Every row gives one point. The ring and each string are closed loops that go straight from each point to the next, and from the last back to the first. Before rounding, they use only three directions, however many columns there are. How many times does the string pass through the ring? Passing back the other way cancels.

Ring (9 x 4)
8,-20,30,35
20,3,10,47
16,15,-7,49
-2,19,-22,41
-23,11,-21,29
-39,-5,-5,18
-41,-19,12,13
-30,-31,29,14
-4,-29,35,26
String (29 x 4)
-25,-19,-18,17
-15,3,8,32
-30,17,12,30
-56,-5,5,11
-43,1,19,20
-26,-2,18,26
-25,-24,10,17
-35,-54,14,3
-36,-54,34,3
-26,-25,51,19
-13,1,36,34
-10,-3,26,33
-3,3,48,40
9,-22,48,36
17,-49,28,28
11,-34,13,30
0,-9,11,34
6,23,25,49
7,23,21,50
0,3,7,38
19,-7,-17,41
24,7,-27,48
10,-1,-27,39
-5,-1,-6,34
-4,29,-3,45
-8,39,-14,47
-13,31,-5,42
-15,5,-3,32
-22,-21,-24,18
Times through: 0
String (20 x 4)
-48,-47,13,-1
-30,-38,-3,10
-24,-5,8,25
-28,16,14,31
-48,17,-5,22
-44,10,-18,20
-39,17,-17,25
-39,-9,-33,14
-28,-15,-20,18
-19,-12,-5,24
-26,16,8,32
-31,23,17,33
-34,7,16,26
-43,-2,23,19
-59,-54,17,-8
-36,-45,12,5
-26,-37,10,12
-16,1,19,32
-28,8,39,30
-52,-39,34,2
Times through: 3

Ring (8 x 11)
36,-25,-28,11,11,-8,3,-7,-11,21,-15
23,13,-24,0,-25,-4,38,36,-9,18,-9
1,25,-9,-6,-33,20,49,40,-10,7,-13
-25,14,10,-7,-13,54,39,15,-12,-8,-25
-27,-12,24,-3,9,75,13,-25,-16,-18,-27
-9,-35,27,2,19,75,-11,-54,-20,-21,-21
17,-49,14,8,25,52,-25,-63,-21,-12,-15
33,-44,-12,12,25,15,-17,-40,-16,8,-15
String (24 x 11)
28,-19,-10,5,-2,14,6,-11,-15,7,-9
10,-14,-10,4,7,21,12,-6,-12,8,-20
18,-9,-39,9,15,-15,21,17,-6,29,-27
36,10,-41,5,-20,-29,36,42,-7,31,-10
37,20,-23,-2,-45,-11,43,45,-11,17,3
21,11,-8,-3,-32,15,34,24,-13,6,-3
5,4,-9,0,-11,21,30,16,-11,7,-17
-12,12,-18,0,-1,18,40,28,-6,13,-30
-4,3,-5,-1,-6,31,29,11,-11,3,-21
-1,-1,2,-2,-9,37,24,3,-13,-2,-17
-12,-3,-3,0,6,37,24,2,-11,2,-28
-44,8,7,-5,10,60,36,8,-9,-5,-40
-42,3,29,-8,0,83,28,-10,-14,-22,-30
-20,-9,31,-6,-4,79,13,-26,-18,-24,-18
-3,-16,19,-2,-1,60,7,-26,-18,-15,-15
-8,-22,10,2,15,52,4,-28,-15,-8,-24
-15,-43,26,4,34,77,-17,-63,-19,-20,-28
5,-62,42,5,29,91,-39,-95,-27,-33,-13
23,-47,28,4,7,65,-25,-67,-25,-23,-3
23,-35,14,4,3,47,-12,-44,-21,-11,-6
6,-24,-5,6,18,30,3,-22,-13,3,-23
26,-55,-16,16,45,16,-26,-52,-15,11,-25
42,-55,-25,18,39,-1,-27,-46,-14,18,-19
47,-37,-20,12,12,-2,-11,-26,-15,15,-7
Times through: 4

Ring (8 x 14)
-25,5,-4,-39,23,-22,22,11,-48,-23,-3,-25,-16,23
-20,-26,0,-27,14,-11,12,8,-11,-17,6,-7,-18,24
2,-51,7,5,-9,-1,-7,-4,48,6,14,17,-12,11
22,-38,8,26,-19,3,-17,-14,67,22,15,24,-3,-3
35,-3,6,33,-17,1,-19,-20,53,27,12,18,7,-14
31,40,0,20,-5,-12,-8,-18,6,21,1,-4,11,-16
6,62,-5,-16,14,-32,14,-4,-56,0,-14,-35,3,-3
-16,44,-6,-38,24,-34,24,7,-73,-16,-14,-41,-7,13
String (23 x 14)
-6,35,-3,-25,15,-30,16,1,-48,-6,-12,-31,-5,7
1,31,-4,-13,16,-14,10,-1,-32,-7,2,-16,-3,5
-10,62,-8,-34,28,-30,23,4,-80,-17,-11,-41,-3,8
-30,71,-7,-62,29,-64,39,12,-121,-18,-40,-73,-8,15
-23,36,-4,-45,20,-46,27,9,-76,-13,-25,-49,-10,16
-9,16,-3,-23,16,-20,13,3,-34,-11,-2,-20,-8,12
-13,9,-4,-24,22,-8,14,6,-32,-20,9,-12,-12,17
-31,-25,-2,-39,24,-10,19,15,-30,-30,9,-11,-23,31
-1,-6,-1,-7,9,-2,3,-1,1,-7,13,1,-8,10
-1,-18,3,-5,2,-9,1,-2,12,0,7,1,-9,10
-3,-74,11,3,-18,-9,-8,-3,62,13,7,17,-16,14
10,-65,9,17,-17,6,-15,-8,74,14,19,29,-11,8
12,-12,1,10,2,7,-6,-7,26,2,20,14,-5,4
9,-7,2,4,0,-4,-3,-6,16,4,10,4,-5,4
10,-7,1,6,3,3,-4,-6,18,1,17,10,-5,4
5,-69,10,13,-16,4,-13,-6,71,12,18,27,-13,11
-10,-86,11,-3,-15,-7,-6,0,62,7,9,18,-20,21
-4,-18,3,-10,2,-14,4,-1,7,0,3,-4,-10,11
-2,-4,0,-10,8,-10,5,-1,-5,-5,6,-5,-8,10
-30,-13,-1,-43,18,-28,22,13,-40,-20,-7,-26,-20,27
-48,15,-5,-70,33,-46,39,22,-94,-34,-22,-53,-23,34
-22,37,-7,-42,30,-27,26,10,-75,-25,-7,-36,-11,18
0,23,-3,-13,15,-12,9,-1,-26,-8,4,-13,-4,6
Times through: 0
String (30 x 14)
23,8,1,18,-3,2,-9,-13,25,12,14,10,3,-6
44,26,2,39,-13,3,-20,-24,41,28,14,15,13,-22
50,51,2,40,-16,-11,-18,-28,25,37,1,2,20,-30
35,54,2,20,-11,-26,-7,-21,-2,30,-12,-16,15,-22
16,32,0,3,-1,-21,1,-10,-10,13,-6,-15,4,-7
10,19,-1,-1,5,-12,2,-6,-7,3,3,-7,-1,0
17,39,-4,4,10,-5,1,-9,-15,1,9,-6,4,-5
27,80,-4,6,5,-27,3,-15,-38,15,-12,-27,14,-19
29,79,-2,8,-1,-34,2,-17,-35,22,-19,-31,15,-21
24,51,1,7,-5,-31,0,-15,-16,22,-16,-23,10,-15
17,25,0,6,1,-13,-2,-10,-2,10,2,-7,3,-6
23,26,-1,15,2,-1,-6,-13,8,9,12,3,5,-8
42,26,1,38,-10,6,-18,-22,38,24,17,16,12,-20
48,2,7,48,-25,4,-26,-27,69,38,14,24,12,-23
38,-25,11,41,-31,-4,-25,-23,80,40,7,23,6,-16
19,-24,8,18,-18,-9,-13,-13,49,23,5,11,-1,-4
13,-11,2,10,-2,0,-6,-8,27,7,14,11,-4,2
13,-32,4,15,-5,10,-11,-8,47,6,22,22,-6,5
5,-63,8,12,-11,8,-12,-6,65,8,21,27,-13,11
-5,-76,10,1,-13,-3,-7,-1,61,7,12,19,-18,17
-7,-51,7,-7,-8,-13,-1,0,33,5,3,5,-15,15
3,-6,1,-4,3,-10,2,-3,5,1,5,-2,-6,7
5,-1,0,-2,6,-3,1,-4,5,-2,12,2,-6,6
-2,-44,3,0,1,7,-4,-1,35,-4,21,18,-14,15
-7,-90,11,2,-16,-1,-9,-1,71,8,14,24,-20,20
0,-79,13,7,-22,-9,-11,-5,71,17,6,19,-15,13
8,-43,9,9,-16,-10,-9,-8,49,16,5,11,-8,5
11,-11,3,7,-3,-5,-5,-8,23,8,10,6,-4,2
16,-4,2,12,-1,2,-7,-9,25,7,15,11,-2,0
16,-1,3,11,-5,-6,-6,-10,22,12,8,5,-1,-2
Times through: 5
